Each point is reached from the start by the listed moves, each made once or not at all, plus a little noise. Is the number of moves made odd or even? Then give how often each move was made.

Moves:
(1): [ 51   0  11 -16]
(2): [ -1  46 -16   7]
Start: [  8  16 -17 -14]
Points:
[  8  17 -16 -13] => even (0, 0)
[ 60  17  -5 -31] => odd (1, 0)

Moves:
(1): [ 24   0  -3 -11   7   5 -13   3   1]
(2): [ 1 18  6  4  3 -3 -1  6 -6]
(3): [ 1 -6 24  1 -3  2 -4 -1  4]
(4): [ 6 -5 -2 23  3  3 -3  1 -6]
(5): [ -2  -7   1  -4  29 -10   1  -3   2]
(6): [-11   2  -2   0   6  27  -4   4  -3]
(7): [ 8  0  2 -1  2  5 20  6  4]
(8): [-7 -8 -4 -2  5 -5 -5 33  8]
(9): [-2 12 -2  9  5  2 -4 -3 29]
Start: [  2   1   1   4   1   0 -23  10  -4]
Points:
[ 19  26  -4   4  20   1 -47  50  27] => even (1, 1, 0, 0, 0, 0, 0, 1, 1)
[ 13   3 -14  21  27  31 -55  47  26] => odd (1, 0, 0, 1, 0, 1, 0, 1, 1)
[ 31  13   0  -7  17   4 -24  60   3] => even (1, 1, 0, 0, 0, 0, 1, 1, 0)
[  1  16  30   8   9  34 -11  26  -5] => even (0, 1, 1, 0, 0, 1, 1, 0, 0)
[ -3  26   5  11  46  21 -10  18  24] => odd (0, 1, 0, 0, 1, 1, 1, 0, 1)
[ 14 -11  -6 -14  48  24 -25  52   5] => odd (1, 0, 0, 0, 1, 1, 1, 1, 0)
[ 39   5   7  13  44   0 -18  25 -10] => odd (1, 1, 0, 1, 1, 0, 1, 0, 0)

Moves:
(1): [27  3  5  8  0  0 -3 -9  2 -6 -4 -4 -6  0  4 -8 -1 -7  0 -7  3 -3 14 -1
 -3]
(2): [-6 25  7  3  1  1  4 -1 -1 -9 11  6  3  5 -3  0  9 -2  1  1  0  0 -2 -8
  3]
(3): [  2  -3  22   3  -5   4   0  -3   0  12   7   9   0   3   1  -5  -9   1
  -5   8  -4  -7  -2 -10  -2]
(4): [ -4  -2 -11  29   5   0   2  -2   8  -7  -8   5   3   5   2   2  -3   6
  -5   4  -4  -5   3   1  -2]
(5): [-3 -2  7 -7 26 -2  3  9 11  8  6  6 -3  2 -1  6  5 -2 -4  1  1  3  3  6
 -4]
(6): [ 0 -4 -2  1  6 26  2 -1 -5 -1  7 -6 -5 -4  2 -1 -3  3 -4  1 -5  7 -6  1
 -2]
(7): [  3  -3   3   2  -2  -3  28   4  -5   6  -7  -6  -1   6   3  -1  -1  -2
 -11  -4   4   3   0   6   7]
(8): [ 1 -1  1  5 -8  1  2 31 -3 -6 -1  5 -2  3 -6  2  1 -4  2  5  1 -2  6 -2
  2]
(9): [  3   4  -2  -6  -6  -1   1  11  31   1  -2 -12   1  -5   9   6  -2  -1
   9  -2   3  -6  -2   7  -4]
(10): [  6   9 -10   5  -4  -2  -5   6  -6  20   5   0  -3   2   4  -5   5  -1
  -2   3   1  -7   0   8   0]
(11): [  7 -18  -5   2  -9  -8   4  -1   2 -11  34  -5   5   0   6  -9   5   7
  10   2   5   4  -3   8   1]
(12): [  5  -7  -9 -10   0  10   9  -1   2  -1  -5  34  -2  -3   0  -5   3   7
  -1  -5  11  -1  -2  -1   3]
(13): [ 7 -1 -4 -1  2  5  0  3 -1  3  1  6 26 -3  3  2  1 -7  3  2 -4  4 -1 -4
  2]
(14): [ -6  -3  -4  -2   5   5  -2  -3   0  -2  -6  -5   3  27  10  -9  -4 -14
   4   8   0   3  -6   4   3]
(15): [-2  3 -1 -1  5 -2 -3 10 -9 -7 -2  2  0 -4 26  2 -6  5 -1  2 -1 -1  1  0
  6]
(16): [  4   2   1   0  -2   1  -4  -1  -3   3   4   1  -3  13  -2  20  -5   8
   2 -10   0  -2   0  -1   1]
(17): [ -1 -10  -1  -3   5   8  -3   4  -3   6  -4  -3  -6  -2  -1   2  23  -1
   2   0  -4 -11  -3  -9  11]
(18): [  4   2   5  -3   3  -2  -5   1   1   3  -9   0   4   7   3 -16   2  27
   3   4  -6   2   7   0  -1]
(19): [-3 -2  2  5  3  5  7  1 -7  4 -5 -5 -1 -2 -2  2 -2  4 24  3  2  2 -1 -3
 -3]
(20): [  4   3  -4  -4  -3  -1   5  -1   0  -3  -2  -1  -3  -2   5   7   6   2
   0  21   1  -3  -3  -5 -17]
(21): [-3  1  7 -1  0  9 -3  5 -6 -2 -6 -9  9 -4 -1  8  7  8 -8  1 32  1  4 -7
 -5]
(22): [ 2  3  0  7 -1 -1 -5 -1  5  7 -1  5 -4  1  6  1  7 -6  2 -3  3 20  1 -2
 -4]
(23): [-11   0  -2  -5 -10   4   3  -4   3   2   1   7   5   4   3   4   4  -2
   1   2  -4  -1  27   5   2]
(24): [ 2  1 13  4  0 -5 -5 -5 -9 -2 -9 10  8 -6 -4  9 12 -3  4  1 -2 -4 -8 26
  1]
Start: [ -2  -2   9 -19  17  -2  -6  -6  -3  -4  -1   2  15   8  -5  -1   5 -11
  12   5   3  -4   5  -6   5]
Points:
[ -5  23  44 -33  36  15  -6  27  15   7  11   1  12  16  29  45  29   7
   7  28  30 -29   0 -33  -6] => odd (0, 1, 1, 0, 1, 0, 0, 0, 1, 0, 0, 0, 0, 0, 1, 1, 1, 0, 0, 1, 1, 0, 0, 0)
[ 20 -10  16 -26  10  35   2  40 -27  32 -20  37  37   8  -1  -8  41  27
  28  48  34 -27  10 -40  -6] => even (0, 0, 1, 0, 0, 0, 0, 1, 0, 1, 0, 1, 1, 0, 0, 0, 1, 1, 1, 1, 1, 0, 0, 0)
[ 20  22  23   8  53  35  14  51  22 -12 -26 -13   2  57  51  23  38   9
   5  26  30   3  20 -15  -4] => even (1, 1, 0, 1, 1, 1, 1, 1, 1, 0, 0, 0, 0, 1, 1, 1, 1, 1, 0, 1, 1, 1, 0, 0)
[ -9 -16  30  -2  48  43  33  13  -3  20 -25  45  20  18  39  -3   8  36
   4  20  31  17  37  -7   1] => even (0, 0, 1, 1, 1, 1, 1, 0, 0, 0, 0, 1, 0, 0, 1, 0, 0, 1, 1, 0, 1, 1, 1, 0)
[ 24 -18  32 -27  32  38  27  10  31  28   4  -3  25   9  19   4  20 -28
   2   6  -8 -14  35  -5  12] => odd (1, 0, 1, 0, 1, 1, 1, 0, 1, 0, 0, 0, 1, 0, 0, 0, 1, 0, 0, 0, 0, 0, 1, 0)
[  8 -24  -6  -5  27  23   9   4  12 -31  -7  21  28  20  51 -11  13  33
  56  45   6  -5 -19  32 -12] => odd (0, 0, 0, 1, 0, 1, 0, 0, 1, 0, 1, 1, 0, 1, 1, 0, 0, 1, 1, 1, 0, 0, 0, 1)
[ 38 -10  11  -7  28  36  17   1 -44  20 -22  26  -5  11  25  14  26   4
  25 -11  12 -21  -2  21  23] => even (1, 0, 0, 0, 0, 1, 1, 0, 0, 1, 0, 1, 0, 0, 1, 1, 1, 0, 1, 0, 0, 0, 0, 1)
[ 33 -12  38   8  30  31  30 -16   7   1  18  60   9  36  21   6  56  26
   9  25   2  -4  29  11  -3] => even (1, 1, 1, 1, 1, 1, 1, 0, 0, 0, 1, 1, 0, 0, 0, 1, 1, 1, 0, 1, 0, 1, 1, 1)
[ 29   8  39  16  49  29  29   6 -17  27 -18  52  40  13  -1   9  53 -12
   9  14  38 -33  11   2  10] => odd (1, 1, 1, 1, 1, 0, 1, 0, 0, 1, 0, 1, 1, 0, 0, 0, 1, 0, 1, 0, 1, 0, 0, 1)
[ 22 -26  37   7  12  39  19   1  -1  -8 -11 -20  24  48  59  14  27  31
  37  37  23 -25  24  19  -3] => odd (1, 0, 1, 1, 0, 1, 1, 0, 1, 0, 1, 0, 0, 1, 1, 1, 1, 1, 1, 1, 1, 0, 1, 1)

Moves:
(1): [  8  -4  -4   4   0   1   2  -6   3   0   7   8   4 -11   9   0 -12  -7
   6   4  -3  -4   5   3   5   2   1]
(2): [  7  -1   4  -3  -5   4  -5  -1 -10   1 -10  -8  -6   2   7 -12   0  -3
   3  -1   4   0  -7   5  -9  -6   3]
(3): [  7  16  15   8  -4   5  -6  -6   2  -4 -10   5   2   2  -7   0  -6   4
  -7  -1  -7   3  -9   0   2  -6   6]
(4): [  1   1   4   7 -12   5   7  -9 -16   3  -9   4 -10  -5   0  -2   6  -5
   3   0  -1  -2   9   4  -6  14   5]
(5): [ 2 -2 -7  0  7  9  3 -5 -2 -1 -4  1  1  1  5 -2  9  2 -4  2  5  1  0  0
  1  2  3]
(6): [ -2   6 -10   5  -9  15  -3   5   0  -1   7   0  -7   0  10  -9 -10   6
   4 -10   2  -3  13  -6  -3  -8   9]
(7): [-6  2  2  2 -1 -4  6  7  3 -3 -1  1  2  8  4  1  0 -7  3  4  4  2  5 -1
  3  4  3]
(8): [  6  10  -2  -4   3  11  -1   4   2   7  -7   0   0  -1   0   1   3   4
   1   4 -12 -14   3   6   0  -3   0]
(9): [ 6  6 -1  8  2 -5  1  8  8  5 -4 16 -3  7  1 -2 10 -7 -4 -4  1  8 -6  0
 -3  9 -4]
(10): [ 3 -3  3 -2 -9  0 12 -4  1 11  6 -1  0  1 -3 -1  0  0  0  5  4  5  3  3
 -1 -1 -1]
(11): [-5 -6  2 -1  7 14 -2  5 -2  5  6  1 -5 -5  8 -8 -6  6  4  0  3  5  5  3
 -5  2 -7]
(12): [  2   7   4 -12  -1  -1   2  -2 -12   5  -2  15   7   4   0   1 -11   6
  11  10  12   4   3  -2  -5  -7   9]
(13): [  2   4  -3   3   1   8  -2   2  -1  -1   4   2   6   4   5   3   5  -4
  -3   9  -6   1   4   1 -10  -1   2]
(14): [  1   3  -8  -1   4  -9   8  -2  -2  -2  -3   0 -11   2   0  -2   0   4
  -1   5  -3   3  -6 -14   0   4  -3]
(15): [-5 -2 -3  5 -5 -2 -3 -8 -3  7  0  4  6  3  5 -1  0  2  5 -2 -1 -5  3 -3
  0 -2  2]
(16): [ 0  2 -4 -6  3  0 -7  9  1  5  4 -8 -3  4  9  3 -1  6  3  4  2  6  0  1
  7 -2  3]
(17): [  6 -11  17  -7   2  -8   0   7   0   2  -3  -3  -2   5  12   9  -2  -4
   5  -2  -4   3   3  -1  -4   3   3]
(18): [12  7  4 10  3 -9 14 -3  2  1 -1  1 -1  4  5 -3  0 15 -8 -8 -8 -2  6 11
 -5 -9 11]
(19): [ -1  -1   0   4  13  -4  -2 -11   7   8  -6  -9   8  -6   5   2   8   7
  14  -5   1  -4   4   3  -7   3   4]
(20): [-10  -3   0  -3  -5  -3  -4 -10  14   1  -4  -6  -3  -1   1   0  -4   3
   1   6   2   4   2   3  -1   8   2]
(21): [-1  0  7  5 -6 -2 -3  4  0 -1  3  0 -5  6  2 -3 -1  9 -1 -6  9 -2  8  0
  0 -2 -3]
(22): [ 7  1  2 -2 -5  5 -4  1  0  9 -6 -5  9  1  5 -2 -3  6 -8 -5 10  6  2  4
  4  4 -4]
(23): [  4   2   0  -8   8  -4   2  -5   0   5   5  -2  -1 -11  -3  -3   3  -1
  -4  -3  -6  -1   8  -7   8   2   0]
(24): [ 7 -3  4  3 -1  0 -6  7 -1 -6 10 -1  3 13 -8 -4 -1  0 -4 -7 -2 12  8 -2
  2 -1 -2]
Start: [ -4 -23   9   8  14   6   7  10   9   0   2   3  18  -6   0   8  -1  13
   5  -3  -3   0   4  11 -16  -7   0]
Points:
[ 28 -18  -2  -4   3  19  18 -15 -33  28   9  15  14   1  25 -13  -5  13
  21  24   0  22  34  -2 -23  -4  23] => even (1, 1, 0, 1, 1, 0, 0, 0, 0, 1, 0, 1, 1, 1, 1, 1, 0, 0, 0, 0, 0, 0, 1, 1)
[ 25  10  11  44  23  26   0  22  31  24   7  20  22  14  43 -12 -16  41
  23 -26 -23   3  40  27 -21 -16  24] => even (1, 0, 1, 0, 0, 1, 1, 1, 1, 0, 1, 0, 0, 0, 1, 1, 0, 1, 1, 0, 0, 0, 0, 1)
[ 29   5  38  34  20  24  13   6  24  45   1  17  16   2  39  -7   3  47
  10 -29 -27  -7  47  22 -44 -20  25] => odd (0, 0, 1, 0, 0, 1, 0, 1, 1, 1, 1, 0, 1, 0, 1, 0, 1, 1, 1, 0, 1, 0, 1, 0)
[ 42   5  39  15   9  48  -3  24 -14  16  -3  -7  -6   8  37 -18 -10  37
   4 -18 -39   7  45  26 -40 -22  34] => even (0, 1, 1, 1, 0, 1, 0, 1, 0, 0, 1, 0, 1, 0, 0, 1, 1, 1, 0, 0, 0, 0, 1, 1)
[ 43 -17  36 -12  10  19  12  13  -9  57   9   6  27   1  59  -8 -26  47
  18   6   0   5  50  36 -31 -26  20] => even (1, 1, 0, 0, 0, 0, 0, 1, 0, 1, 1, 1, 1, 0, 1, 1, 1, 1, 0, 0, 1, 1, 1, 0)
[ 33  10  -5  18   8  60   8  26  13  30 -10  15   4   9  50 -22 -13  22
   5  12   1  19  16  14 -24  -6   8] => even (1, 1, 1, 0, 1, 1, 1, 1, 1, 1, 1, 0, 1, 1, 0, 1, 0, 0, 0, 0, 0, 1, 0, 0)
[  1 -22  -8  14   0  32  -6 -15  11  11  10   2  11 -14  41 -21 -12  18
  11  -4   2  -8  38   8 -23  -9  19] => odd (1, 1, 0, 0, 1, 1, 0, 0, 0, 0, 0, 0, 1, 0, 1, 0, 0, 0, 0, 1, 1, 0, 1, 0)
[ 40   0  15  34  -6   1  15  20  -3  25 -16  13   3  28  38 -18  -1  30
   3 -16  -3  10  34  25 -19   7  12] => odd (1, 1, 0, 1, 0, 0, 1, 1, 1, 0, 0, 0, 0, 1, 1, 1, 0, 1, 0, 0, 1, 1, 0, 1)
